Every row gives one point. The last column is the point's height on a tilted bowl or saddle (a function of degree 2), plus a little noise. Along how many of its main directions does it bend up, bend down or stay straight?

Points, 17 rows:
[[ -4  25 -25  18]
 [-77  -1  14  62]
 [-36  50  30  34]
 [-56 -37 -12  49]
 [-17 -27 -18  19]
 [ 23  -2 -15  15]
 [ 19  10  20   7]
 [ -9 -53  28  19]
 [-43  11  -2  23]
 [-11   6 -16  11]
 [-33  17   7  14]
 [-29  24 -16  21]
 [-29  -8 -26  26]
 [ -5 -45   2  14]
 [-11  25 -35  27]
 [ 21  54  53  44]
 [ -6  10  17   4]]
Directions: 3 up, 0 down, 0 straight

Points (22 x 5):
[[ -7  15  42  36  10]
 [ 41  -7 -18 -40  14]
 [  8  55  -5 -25  44]
 [-13  10 -49  16  20]
 [-13   7  44  16  17]
 [ 10  25  23  -4  -1]
 [ -4 -34  29   4   6]
 [-42  -7 -11  47  34]
 [-40 -15  25  -2  29]
 [-51  26 -33  20  57]
 [ 16  29 -27  10  -6]
 [ -8  13 -48  30  12]
 [-35 -40  -5  37  43]
 [ 58  70 -18 -12  57]
 [ -4   4   0  16 -13]
 [-10   0 -11  24  -8]
 [ 22  15 -12 -48  25]
 [ 25  24 -29   5  -6]
 [ 52 -15  22  38 -17]
 [-12  10  46  23  19]
 [  8 -28  74 -11  45]
 [ 30  -3   8  18 -25]]
Directions: 3 up, 0 down, 1 straight

Points (22 x 5):
[[ -8  27  29  -7   9]
 [ 14  -1 -20  84  42]
 [-59  44 -17  14   4]
 [-25  -5  16   8  11]
 [  6  14  25 -25  25]
 [ 30  38  16 -35  43]
 [ 27   1 -32  -8  22]
 [ -4 -52   8   4  27]
 [ 44 -52  49   5  49]
 [ 24  12  67  14  39]
 [ 37  -7   9  23  16]
 [ 30 -32 -47  10  26]
 [-40 -14  22   8  22]
 [  4  44  34 -30  28]
 [ 16  24  27 -16  22]
 [-58 -22  31   4  44]
 [ 43  23   0 -17  34]
 [ -2  25 -19  -2   8]
 [-10  -8 -38  -8  22]
 [  7  32  33  27   6]
 [-24  11  -2 -39  29]
 [ -7 -20 -38 -19  29]]
Directions: 3 up, 0 down, 1 straight

Points, 46 rows:
[[ 11  24 -15   2 -15  -3  -1]
 [-23  13 -23 -38 -12  35 -25]
 [  1  24   6  25   5  -8   3]
 [ 42  49  17  26  -8  21  -7]
 [ 11 -32  -5 -32  22  20 -30]
 [-12  33 -42  47  24 -16 -26]
 [ 21 -35 -12  22 -20 -19   5]
 [ 15  40  24 -22   5   0  18]
 [-41   6   5   2  -1   3   1]
 [ -3 -51  27  -9  16  17 -44]
 [ -2  49 -39  13  -9 -27 -33]
 [-34 -25 -45 -34 -45 -23 -17]
 [-15  80  12  16  13   6  36]
 [-20  -4  10 -53 -12  -9  -6]
 [  6  -1  48   5 -22  26  10]
 [-32  36  24 -29 -53  27  53]
 [ 11 -28  28 -23  -4  20 -21]
 [ -1 -30  -2  35  40 -56 -36]
 [  8 -22 -72 -48   7  36 -32]
 [ 31   1 -10 -24  21   6 -15]
 [-11 -11 -44 -21  29  -7 -17]
 [ -1   6 -37  36 -16 -16  -7]
 [-22  87 -22 -47 -88 -33 -29]
 [-14 -34  14  21  15  21 -30]
 [ 30 -11 -34  -6 -25   2   4]
 [ -1   4  78 -25   0 -38  32]
 [  8 -15  -7 -34  24 -20 -18]
 [ -4 -12  13  31 -72 -34 -12]
 [ -6   2  28   5  11 -47 -12]
 [  4  38  13  13  13 -55 -27]
 [  5  20  17  11  33 -33 -15]
 [ 32 -10  28   3 -39   2  -4]
 [ 34  -6 -11 -38  27 -17 -20]
 [ 39 -23 -11 -39  14   0 -15]
 [ 41  43   0   6 -27 -30 -16]
 [ 26 -63 -36 -24   7  29 -10]
 [-73 -19  -1 -29 -25 -52 -52]
 [ -4 -22  11 -48  18  17 -33]
 [-29 -74  48  33  29 -28 -90]
 [ 13 -32   3 -21 -14  29 -27]
 [  8  -1  -2 -19  18 -14  -8]
 [  0 -26   0 -26 -19  20 -16]
 [ 13  30  32  23 -56   8  20]
 [ 13   0  31  14  27  18  -7]
 [-36   0   7 -67  47 -15 -67]
 [  4  37   6 -12 -13   2  15]]
Directions: 1 up, 4 down, 1 straight

Points:
[[ -35  -18   67  -19   10    8   10   -9  -27]
 [ -13    2   18   -3   28    7  -18   25   -1]
 [  -6    7   50  -45   14   17    1  -25  -33]
 [   2  -56   24   43   30  -49   63  -21  -27]
 [  15  -57  -26  -30   24  -20    0  -27   -1]
 [  37    5  -38   18   -7   39  -13    8  -44]
 [  37   29   11  -12   11   34   -1   25  -41]
 [ -10    6   -4  -22   21   24   -8  -52    8]
 [ -19  -52    8   -8  -27   30  -25   13   -2]
 [  -3    2  -14   55   -2  -10  -22   -3  -35]
 [  28   23   56   42  -18  -70   10   27  -15]
 [   7   52   28   28  -19   11   -7    6  -39]
 [  31   13   -5   21  -29   -2  -20  -25  -22]
 [   2  -26    7  -22   21   16  -33   63    7]
 [  25  -16  -18  -25  -41   22   28    8  -31]
 [  19  -20   13  -32   10  -16  -17   18    0]
 [  32   15   31   11   -2    7  -15   33  -35]
 [  47   35  -26  -18   -6   16   22   43  -30]
 [  35  -25  -29  -49   -5   24  -60    0   -9]
 [ -23  -10   54  -11  -20  -21  -19   -4  -25]
 [ -64   28   -5   36    3  -26  -20   35   -7]
 [   5   -9  -13  -42  -28  -71   36  -49  -10]
 [ -10    7  -10   57   18   30   18  -10  -18]
 [ -44   44    1   26   21  -15   35    6   10]
 [  69   23   12   38   35    9   10   24  -49]
 [  38   71    4   22  -13   19    8  -52    0]
 [ -10   12    1   25  -14   20    3   18  -21]
 [ -31   20   -6  -42   10   12   19  -14   -7]
 [ -20   -2   24  -42   14    5   38   28  -20]
 [ -10    4  -17   -2   43   20   12   17    0]
 [  37   75  -30   68  -56   -1   41   57  -28]
 [  15   47    0   -2  -22    7   41   41  -15]
 [  33  -11   -4   -7    7   43   -2   35  -33]
 [ -18   36   21   -6   19    1   38   48    0]
 [ -21   36   -3    5  -53   -9   23  -29  -20]
 [ -30   18   52   14   -5  -36    1  -24  -39]
 [   9    6   40   58   -4   30    7  -35  -61]
 [  20   15  -12    8   44  -25  -39  -80  -11]
 [  -2   -2  -74   -1  -31    2  -46   12  -54]
 [  33  -19   15  -34  -24   -3   -3  -35    0]
 [   2   14   23   39    9   36    4    7  -32]
 [  61  -14   30   62   38   26   54  -46  -76]
 [  -5   -5   23  -27   38   66  -30  -49   -4]
 [ -90  -15   27   18   15  -26   -7   11   -3]
 [   8   -5   16  -42   17  -21  -30   10   -2]
 [  -4   -8    4  -48  -38   -1   -2  -25  -16]
 [ -11  -41   32  -33  -16    5  -12   24   -3]
 [  15  -58  -16   45   10  -14   40   25  -13]
 [  45   46   -2    5   34   35  -10   42  -49]
 [  25   13   17    2  -10  -23  -25   -7  -13]
 [  18   32   26   10  -25   19  -27  -74  -16]
 [ -49  -17    1  -47    4    7   -5    6   -7]
 [ -41   -5  -20   25    5   -6   14   -2  -10]
 [ -24    5   23   14   10    8   30   35   -2]
 [   7   16    4   -4  -43  -34    7  -12  -16]
 [  11   27   46  -10    4    3   -4   43  -32]
 [  37  -51  -13   -3  -62    0   -4    5  -30]
 [  -2  -20   -9  -32  -41   22  -21   19  -30]
 [   7   -4   36  -29  -31  -37   32   33  -23]
 [  10  -17   11  -29   -5   10  -23    9   -8]
 [ -20  -10   28  -25  -22  -34   13  -12  -23]
 [  28   -1  -14   55  -28    9   13    5  -43]
 [ -21  -20   10  -28  -20  -18  -43   50   -5]
 [  -1   19    8  -34  -17   29   -1  -37   -6]
 [   9  -10   45   -4   47   43   42   -1  -34]
 [  -4   66   23  -28   -6   -9   15    6  -20]
 [   0  -16  -43   11  -14   17    4  -27  -15]
 [   6   37  -12    1   18  -14  -43  -12   -7]
 [ -28   14  -25   30   -5   17  -18   36  -17]
 [ -48  -45  -29   -9   47  -13   -9  -31   -5]
 [  20    7   16  108   15    1   -4  -27 -102]]
Directions: 3 up, 4 down, 1 straight

Points, 72 rows:
[[ 20  -4   3  26  11  -6  42  -4  -5]
 [ 55  12 -29  15  21 -36 -10 -31  14]
 [-23  37   8  10  17 -20  16 -25  12]
 [ -2   4  30   7  33 -18  31 -37   4]
 [-42 -32  50   9   6   1  81 -49 -92]
 [ 47   6  26 -14 -22   2 -50 -10 -32]
 [ 55  -1 -32  -2 -20  11  -3  -5 -12]
 [  8   3 -30  22 -19  11  18  46 -35]
 [ -6 -25  10 -48   2 -52  26 -18 -22]
 [ -8 -15  24  -5 -37  31  27  35 -20]
 [ 18 -14  25  28  -9 -27  51 -16 -25]
 [-15 -61  14 -25  15 -46 -26   3   2]
 [ 17  55 -15  -5  13 -49  23   0 -23]
 [ 33 -73  18  35 -53  33  43 -48 -48]
 [ 17 -27  20  13  22  -7 -22 -27   3]
 [ -3 -13  -8   5   1  14  12  52  -4]
 [-49 -37  21  23 -36  48   4 -68 -68]
 [-32 -22 -26  -9  11  -3  31  19  -4]
 [-17 -11  33  -3  68  12  13  13  30]
 [-12 -16  67  -6   9   3  25 -18 -19]
 [ 40 -14  33  15  10  45   4 -23  -5]
 [-13  -6  11   6  19 -20 -12  30  11]
 [ 61   1  40 -33  17  12  20 -22  -9]
 [ 13  -1  -7  52  -2  73 -20  31 -62]
 [-26 -35   3 -56   7 -30 -29  17  18]
 [ 17 -11  25   1 -17 -14  -9  10  -3]
 [ -9  -1  34  19  31  -7 -35  20   8]
 [-12 -13 -28 -24 -36  12 -12  41   2]
 [-29 -55   5  -5 -20 -16  24  14   6]
 [ 16 -83  45 -48   4 -37 -63  17 -17]
 [-21   1   0  30  31   8  31  11  -2]
 [ 12 -67  34 -42 -38 -44 101 -12 -67]
 [-25 -17 -15 -30  -2 -12   1 -35 -18]
 [ 16  11 -10 -22  13  15   5 -36  -1]
 [  1  24  29  34 -12  27  11 -35   3]
 [-34   2   9   5  11   0   1  -6  12]
 [  4 -42 -31 -41  -3   2 -70  -3 -31]
 [-42  28   6  41  -5 -33  30 -52 -28]
 [ 13   2  30  30  17 -43 -14 -10 -10]
 [ 22  35   4 -56  -6  -4   5 -40 -28]
 [  9  -3  44 -11 -16 -28  -7  26 -13]
 [  3  27  10 -34 -20 -71  16  11 -41]
 [-19  19 -31  44 -30 -16  -2 -47 -35]
 [ 20   5  19 -25   2  15 -33  44 -12]
 [-19   2 -26   0  -4  47  -3 -12 -22]
 [-37 -28 -70 -15  66  52 -35 -30 -72]
 [-47  26 -14  -2   6  28  17  11   6]
 [-15  16 -16   4   7 -70 -20 -44 -42]
 [ -7  28 -21   4   1  13 -18  -7  -1]
 [-31 -23 -43  22   8  17  13 -42 -48]
 [-50  20 -31  24  17   7  52 -56 -48]
 [-26  24   0   1  27  14  42 -27   2]
 [  7 -24 -27  30 -14  30 -49 -35 -45]
 [ 12 -14   1  10 -19  16   1 -23  -8]
 [-13 -39  27 -12  25   5 -29  20  14]
 [ 14 -52 -11  50 -17  22 -11  11 -27]
 [  2 -18  67   5  -4 -17  -9 -40 -29]
 [ 15 -10 -39  16  77 -10 -22  20  17]
 [ 22 -20  15 -67  -7  16 -34 -26 -38]
 [-22  62  -5   7  15 -41  -1 -32   8]
 [ 28 -18 -11 -22  84 -54  -4   5  27]
 [  4  19   2  19  -4  23  33 -13 -10]
 [-14   0  -7 -29  22   4  -7  35  18]
 [ -5  44  13  58  39 -19  -3   3  15]
 [-13  45  31  35 -15  15   2  17  -3]
 [ -8   3 -39 -13 -69 -32 -13  29 -15]
 [  2 -14  34   3  55  51  19   3   8]
 [ 25   3   1 -13  -4  16  27 -39  -9]
 [-24  -7 -12 -39   0  32  34 -20 -29]
 [  0   8  14  21  26   3 -17 -39  18]
 [ 10 -11 -12 -43  11 -37 -24  29   6]
 [ 31  14  55 -10  28 -19 -42  -6 -12]]
Directions: 2 up, 5 down, 1 straight
